Rows are points. Examples show where two turns around zero, p and q, send a point. Where does a point land after both, in the order given? Backwards means that the second turn is done in reverse. Each puzzle has new turns, and all numbers are rounded.

Turn p:
[101, 239] => [ 90, 243]
[-207,  -98] => [-202, -108]
[143, 104] => [138, 111]
[ -37, -245] => [ -25, -246]
Turn q:
[-217,   68] => [-176,  144]
[ 165, -228] => [  68, -273]
[ 52, 160] => [108, 129]
Where do these land?
q, then p: [-141,  110] => [-97, 150]
p, then q: [305, -85] => [ 260, -181]
p, then q: [-164,  -25] => [-163,   31]

Turn p:
[-87,  53, 131] => [-29,  35, 160]
[254,  87,  63] => [264,  75, -27]
[261,  90,  -2] => [247,  87, -89]
[-288, -295,  -39] => [-300, -284,   36]
[-141,   65, -153] => [-183,   87,  -80]
Turn q:
[-45,  46, -78] => [-52,  -3, -87]
[ 111, -371,  164] => [ 224, -225,  276]
[-138,  184,  151] => [-208,  159,   85]
[  82, -274,  -90] => [ 183, -237,    6]
[ 68, 302, -90] => [ -39,  256, -192]
[-79, 113, -56] => [-110,   50,  -88]
Where do these land?
q, then p backwards: [-222, -116,   97] => [-211, -141,   87]
p, then q backwards: [  28,  208, -198] => [ 62, 272, -75]
p, then q: [ 105,   32, -109] => [  50,   15, -146]
p, then q: [  -2, -158, -109] => [  13, -182,  -60]
p, then q: [172, 210, -64] => [  68,  208, -173]
q, then p: [ -82, -176,  383] => [ 112, -111,  399]

Turn p:
[ 302,   47, -134, -131] => [ 302, -157,    3, -114]
[134, 113, 190,  96] => [102,  91, 224,  84]
[-203, -287,   78,  291] => [-330,  -78,  -11,  315]
[ -84,  -52,  -15, -153] => [ -91,  -32,  -44, -149]
[-148,  180, -119, -102] => [  19,  176, -171, -135]
Turn q:
[ 359, -160, -302,  -75] => [ 418, -131,  -50, -238]
[ 24, 155,  -5, -95] => [ 12, 177,   3, -45]
[-212,  164,   52,  128] => [-200,  100, -128,  156]
[-234, -164, -221, -275] => [-194, -106,  -70, -391]
[ 23,  50, 235, 128] => [-29,  33, 118, 242]
[ -61, -121,  151,  143] => [ -83, -148,   69,  168]
[100,  76,  89,  46] => [ 75,  74,  57, 107]
Where do these land?
q, then p: [  99, -169,  -80,   32] => [   3, -207,   54,  -14]
p, then q: [-219, -104, -212,   89] => [ -52,  -91, -304,  -89]
p, then q: [ 285, -124,  182,  141] => [  33, -179,  220,  261]
q, then p: [  7, 162, -64,  87] => [ 136,   60, -111,   58]
q, then p: [-257,  118, -215, -214] => [ -36,  126, -248, -306]
q, then p: [-126,  199,  158,   60] => [-26, 248, -69, 131]
q, then p: [ 211,  -82,  231, -196] => [-20,  51, 372, -44]

Turn p:
[  69,  120,   31, -243,  199,    8] => [ -62,  109,  -46, -245,  201,  -30]
[ 223, -366,   19,  -65, -202, -114] => [ 234, -268,  -24, -178, -248,  148]
[-56, 104,  25, 121,   2, 297] => [-26, 255,  31, 182,  17, 132]
[ 169, -438,  -27,  103,   48, -230] => [ 245, -439,  119,  -69,  -20,  122]
[-318,  272,  129,   13,   23,    5] => [-372,  141,   25,  126,   28, -130]
[-191,   86, -190,   33, -100,   61] => [ -53,   47, -193,  217,  -13,  -74]
[105, 222,  13,  39,  30, -28] => [  35,  155,   89,  -33,   34, -168]
Turn q:
[  24,   -4,   28, -273, -144,   23] => [ -75,  -85,   34, -266, -110,   18]
[-231,   40,  169,  -76, -268,  162] => [-307, -132,  162,    8, -211,   68]
[ 28, 150, 150,  51, 210,  20] => [ -9,  44, 156,  51, 252, -24]
[ 163, -277,  107,   21,   43, -104] => [ 319, -147,   50,    5,  -46,    1]
[-266,  245, -131, -114, -147, -156] => [-323,   92, -102,  -72,  -95, -264]
[188, -30,  29, 196, -56,  89] => [146, 132,  83, 104, -55, 165]
[  94, -125, -352,  195,  362,  -34] => [ 250,   95, -383,  169,  264,   36]
Where do these land?
q, then p: [ -47, -188, -158,   42, -119,  -30] => [ 181,  -26, -131,  104, -131,  -29]
q, then p: [   0,  -17,  -34,  240,  134, -210] => [ 168,  -48,  204,   49,   55, -208]
p, then q: [ -25, -257, -104,  -99,  210, -191] => [ 206, -274, -174,  -27,  100,   97]
p, then q backwards: [-208,  198,   50,  -94,  -82,   84] => [-156,  209, -164,   52,  -99,   12]
q, then p: [ 109, -216, -237,   -8,  167,  -49] => [ 332,    6, -117,  -30,  141,  -22]
q, then p backwards: [ 23, 404,  47, -83, -97, -56] => [  6, 323, 258, -83,  83,  12]
p, then q: [ 299, -322,  277, -235,  -78,  -37] => [ -69, -236,   76, -406, -149,  281]
q, then p: [-55,  87,  97, 168, -78, 295] => [-150,  174,  104,  225,  -38,  160]
q, then p: [-95, 311,  63,  70, -58, 195] => [-328,  129,   57,  162,   51,    2]

Turn p:
[ -44,  -60,  -34,  109,   72, -109, -295, -293] => [  53,  120,  -23,  229,  -18,  -21, -259, -265]
[ 132,  145,   72,  177,  245, -177,  125, -226] => [  76,  147,   86,  225,  290,  -15,  175, -180]
[-114,  -32,   53,   90,  192,   80, -111,  242] => [-206,  -66,   -4,   98,  109,   88, -142,  207]
[-163, -108,   54,  -79, -185,   90,  198,  199] => [-173, -183,   26, -165, -180,  -83,  132,  143]
[  99, -285,   40,  -98,   -7, -102,   48,  -80] => [ 172, -220,   98,   37,  -26, -160,  -38,  -68]
[ 116,  212,   45,   50,  338, -172,  442,  260] => [ -46,   25,   51,   31,  463, -106,  401,  277]
[ -16,   72, -101,  141,  -33,   53,  252,   62] => [ -61,   -2, -110,   44,  -20,   20,  287,   76]
[ -21,  158,   94, -144,  -38,  -38, -170, -258] => [  32,  187,   71, -135,   23,   14, -142, -271]
[ -12,  -76, -234, -182, -164,  151,  -58, -184] => [ 134,  -71, -244, -165, -185,   11,  -78, -175]
[-118, -168,  -65,   42, -182,  -68, -301,  392] => [ -80,    3,    5,   50, -280,  -69, -302,  384]
[ 140,  143,   77, -107, -238,  291, -130, -114] => [  97,   62,   44, -250, -176,  320,  -34, -129]
Turn q:
[ -40,  -94,   -8,  152,  187,  141, -171,  232] => [-122,  -27,  -28,  153,   62,   88,  -78,  338]
[-50,  89, 233, 224, 250, 248, -46, 119] => [-138,  115,  223,  117,  127,  284,    1,  252]
[ 187,  -49,  -20, -202,   28, -206,   84, -281] => [ 236, -103,    4, -160,  178, -154,   12, -245]
[ 246,    2,   -5, -344, -227,  -84,   83,  -55] => [ 341,  -74,   27, -211, -182, -158,  -39, -145]
[ -55,  119, -164,   80,  155,  199,   64,   49] => [ -19,  207, -156,   25,   68,  190,    3,  108]
[ 213,  172,  -84, -175, -210, -274, -119, -216] => [ 162,   60,   36, -120,  -26, -326, -214, -308]
[ 120,  250,   97,  -84,  -41, -142,  150,  -57] => [ 136,  203,  171, -108,   -5, -115,   83, -143]
[-160, -318,  -88, -117, -380,   -5,  -96, -273] => [ -94, -400, -187,  -53, -212,    5, -104, -338]
[-211, -285,  -73,   59,  -54,  -80,  -13,   67] => [-182, -242, -170,   85,  -54,  -53,  119,   35]
[ 36,  74,  48, 334, 117, 106, 106, 207] => [-33, 189,  79, 300,  32, 129, 122, 185]
[-286,   41,   64,   73,  176,   97,  -43,  209] => [-288,   74,    2,  -28,   13,  110,   93,  262]
Where do these land?
p, then q: [  15, -322,   80,  275,  -87, -266,  199,  -81] => [ -28, -109,  188,  371,    0, -120,  261, -206]
q, then p: [-196,  -50, -138,   41,  217, -315,  -77,  106] => [-153,   48, -143,  103,  177, -346,   17,  129]
p, then q: [ 157,  171,  -50,  -30, -159,  121,  151,   54] => [ 236,   94,  -37, -119, -146,  102,  104,   22]
q, then p: [ 257,   91,  374, -211, -345,  126,   81,   24] => [ 213,  -43,  463, -213, -235,  157,   23, -114]
q, then p backwards: [  57,   -5,  119, -229,   56,  286,   41,  151] => [ 231,   41,   30,  -93, -178,  168,  -67,  225]
p, then q: [  -3,  130,    8,   85,  272,   69, -149,   17] => [-135,  119,  -47,   20,  168,  159, -112,  156]
p, then q backwards: [-115,   28, -293,  -16,  185,  -99,  -64, -277] => [  55,   31, -383,  100,  -33, -146,   -8, -205]
q, then p: [ -20, -215, -207,   93,   20, -101, -274,   75] => [ -23,   14, -150,  274,  -79, -162, -189,  151]
p, then q backwards: [-152,  173,  108,   -8, -159,  181,   92,  -68] => [-291,  111,   84,  -64,  -83,   55,  115,  -67]
